Every row gives one point. Any point is a mix of the corners, with weights that add up to 1. It lies inside the corners' shape when no weight is negative. Is each point inside? If not, which corners have a negative weight?
(in the rows, 128 means zero)

Corners:
(1): [142 151]
(2): [ 64 134]
(3): [167 108]
Points:
[156 121] -> inside
[149 105] -> outside (1)
[ 71 134] -> inside
[139 117] -> inside
[174 128] -> outside (2)
[103 141] -> inside
[163 110] -> inside
[187 124] -> outside (2)

Corners:
(1): [154 116 156  27 110  81]
(2): [134 128 115 154  49 101]
(3): [159  76 108 115 180 103]
(4): [127  52 143 173 116 192]
(5): [133 128  83 128 149 140]
(6): [105 162 132 176 168 151]
(7): [ 73 106  89 182 147 142]
Points:
[148  89 120 113 150 113] -> inside
[132  60 116 137 119 117] -> outside (5, 6)
[117 114  98 144 141 140] -> inside
[135 113 117 138  94 109] -> inside
[118 128 124 160 143 149] -> inside
[124 109 113 147 159 128] -> inside
[138 110 140  77 118 105] -> inside
[126 128  95 159 165 134] -> outside (1, 4)

Corners:
(1): [106 139 148  83 121 117 144 212 146 141 119]
(2): [102 167 141 113 157 131  69  32 149 119 146]
(3): [151  40  92 135  68  79  40 144 112  84  57]
(4): [129 105  79 156  94 142  92  44 163 113  18]
(5): [124 148 127 157  77  68 118 144  99  76 140]
(6): [108 101  81 146 107 144 144  83 127 161 151]
(7): [161 225 111 145  95 101 123 193 133 117 127]
(8): [161 165 184 115 126 123 105 117  86 148  89]
(9): [141 140 159  70 107 181 133 113  59 116 175]
(10): [183  93 113  76  96 162 126  54 135 127 134]
(11): [177 154 104 105 132 116 143 158  97 109  87]
(12): [130  81 144 141 141 154 118 168 175 127  82]
Points:
[152 154 107 114 113 133 109  89 110 121 114] -> outside (1, 5, 12)
[130 156 137 117 122 136 132 128 131 133 121] -> outside (3)
[148 137 128 133  93 129 112 115 111 119 115] -> outside (1, 2, 11)
[142 138 142 116 104 121 115 127 117 124 131] -> outside (4, 11)
[147 116 117 117 101 131 123 127 120 124 114] -> outside (2)
[134 135 138 101 125 148 140 115 106 124 132] -> outside (3, 7)
[143 108 112 124 101 114 102 131 114 113  99] -> inside
[134 111 104 125  97 124 112 118 126 109 121] -> outside (8)

Corners:
(1): [ 88 122 176 158 103  76 178 157 129  88  85  69 100 111 100 130 130 167
 141 111]
(2): [194  73  99 153 143 134  72 179 185 175 118  89 110 112 119  98 106  78
  83 135]
(3): [158  84 107 113  92 158 105  84 157 158 124  86  88 122 108 104 154 182
 137  90]
(4): [106  80 120 117 184 114 143 144  97  86 162 122 152 127 134 178 149 128
  88 162]
(5): [114 140  86 104 103 168  88 185  99 169 117 124 102 151 115 135  79 105
 138  92]
(6): [163 105 166 127 145  92  75  78 109 103 123 117 122 136 166 185 113 174
  81 186]
(7): [198  97 147  95 114 110 160 154  89 143 103 114 153 117  80  85  93 137
 182 178]
(8): [110  94 141 156 144 109  83  79 143 104 199 118 131 133  85 118  75 111
 160 194]
(9): [ 98  80 192  92 123 126 154 117 130 105  89 178  75 193 118 203 108 172
  83 125]
(10): [146  94 125 162 137 153 145  98 117 100  89 159  97 180  97  91 154  85
 109 115]
(11): [144  71  79 151 157 102  97 145 157 105 127 127  83 110  83  97 149 177
 129 157]
(12): [117 123 118  80 165 184 100 103 170 140 188 128  89 119 109  95  51  98
  84 209]
(13): [ 95 130 147 148 130 100 135 170 138 133 126  68  97 175 126 165 161 148
 164 130]
(14): [178 151 157 141 143 155 146 123 158  84 145 147 177 134 130  91  94 178
  98 137]
(15): [178 164 129  84  91  84 146 166 157 141 100 125 141 187 130 143  82 103
  85 111]
(16): [139 124  89 166 133 110 137 148 134 181  97  84  85 159  75 168 108  88
 130 127]
(17): [158 101 111 133 117 153 138 154 162 131 108 136  72 114 128 159 136  83
 123  97]
(18): [ 86 169 175  69 156 103 130 166 111 126  74 153 147 138 118 156  72 138
 161 116]
(19): [ 85 128 140 171 134  96 131 142  96 173 107 159  94 152 179 171 115 154
 152  86]
(20): [131 149 129 169 108 153 157 174 161 158  87 178 180 101  93  98 130 104
 138 168]
(21): [113 173 189 114 159 127 139 176  96 123 180 137 139 105 124 145 172 190
 103 102]
Points:
[137 105 137 125 142 119 120 135 141 129 125 112 105 141 118 136 116 133
 116 136] -> outside (5, 20)
[135 114 133 131 133 135 128 131 133 126 118 134 110 144 115 127 115 123
 115 134] -> inside
[129 120 130 121 133 131 125 140 138 129 127 125 113 134 113 127 104 131
 116 143] -> inside
[149 121 107 132 118 113  99 139 131 167 108 129 109 128 105 109  96 117
 126 131] -> outside (4, 9, 13, 14, 17)

Corners:
(1): [ 65 144 186 152 144 169 105  97 171 133 117 145  83 141 186  92 242 139
 102 152]
(2): [123 181 152 151 120 164 101 134 108 107 100 114 149 128 166 120 109 130
 116 165]
(3): [132 167 169 109 121 105 167  72 156  56 128 134 143  76 157 158 210 132
 118  81]
(4): [121 179 118 144  84 151 137  83 177 148 171  91 127 147  84 133 108  82
 187 139]
(5): [144 142 142 158 156 105  88 140 140 132 147  45 154 113 119 146 107 116
 140 133]
(6): [103  93  82 105 154 100 147 148 173 146 133 197  71 137 138 101 127 152
 165 132]
(7): [ 78 115 106 117 116 156 140  89 120 149  47  77 103 137 132 133 122 141
 132 164]
(8): [186 130 138 132 164 168  91 120  99  79 132 105 157 116 127 124  95  78
 138 191]
(9): [177 121 108 148 144 124 143 117 121 158 124  94 167  93 102 141 145 154
 124 105]
(10): [ 95 154 137 100  95 184 102 150 151 122 119  89 148 126  53 164  82 117
 108 161]
(11): [151 224 157 118  84 105  90  82 164 103 133 108 135 148  61 150 100 143
 106 119]
(12): [ 58 149 175 115 125 140 125  29 106  54 186 150  93 125 210 137 176 170
  95 121]
(13): [170  89 220 151 154 178  99 131 111  90 103 124 110  55 161 117 156 115
  33 123]
(14): [130  95  75 171  76 151 118 138 176 107 122 118 139 115 164 136 118 145
  94 116]
(15): [ 76 168 119 118 121 137 150  68 156 103 137  85  69 113 115 127 123 168
  85 159]
(16): [ 93 149 110  84 131 188 123 124 151  87 132 141 133 163 123 181  57 103
 108 130]
(17): [157 150 191 103 131 126 107 163  87 156 123  99  90 163 101 113  99 128
  58 200]
(18): [111 152 109 160 133 124 103 119 162 126 135 119  52 102 110 163 162 133
 156  78]
(19): [110 150 196 112 165 105  96  63 113 112 174 134 106  98 186 168 152  95
 103 152]
(20): [196  45 114 174 183 126 171 202 154 128 126 198 186  94 102 193  90 149
 152 133]
(21): [ 44  98 116 188 138 144 110 102 138  73 122 139  74  96 163 118 166 130
  73 111]
Points:
[148 148 165 145 138 132 102 113 128  89 153 111 129  93 127 160 124 110
 108 135] -> outside (1, 6, 7, 9, 16)
[108 137 143 133 128 143 119 105 134 106 132 121 111 121 146 135 136 136
 106 136] -> inside
[119 131 127 133 129 145 123 121 147 116 123 125 126 125 131 138 120 124
 117 140] -> outside (12, 18)
[130 179 188 113 100 163  86 106 120 102 130  86 147 148 135 138 105 102
  90 169] -> outside (6, 9, 15, 18, 20, 21)
[128 129 138 146 133 143 129 131 143 118 100 131 116 110 134 125 158 149
 106 135] -> outside (4, 5, 12, 16, 19)
[ 92 149 135 141 122 158  92 111 144  99 143 114  88 134 135 113 126 125
 103 144] -> outside (3, 7, 9, 19, 20)
[135 138 141 137 136 138 115 123 141 115 131 121 119 114 122 138 129 122
 109 136] -> outside (7, 12)
[103 142 138 127 109 152 115 125 148 112 122 122 121 131 120 144 121 133
 112 134] -> outside (8, 9, 15, 19)
[113 139 139 135 130 141 123 101 141 100 135 124 121 111 143 144 139 131
 120 128] -> outside (17)
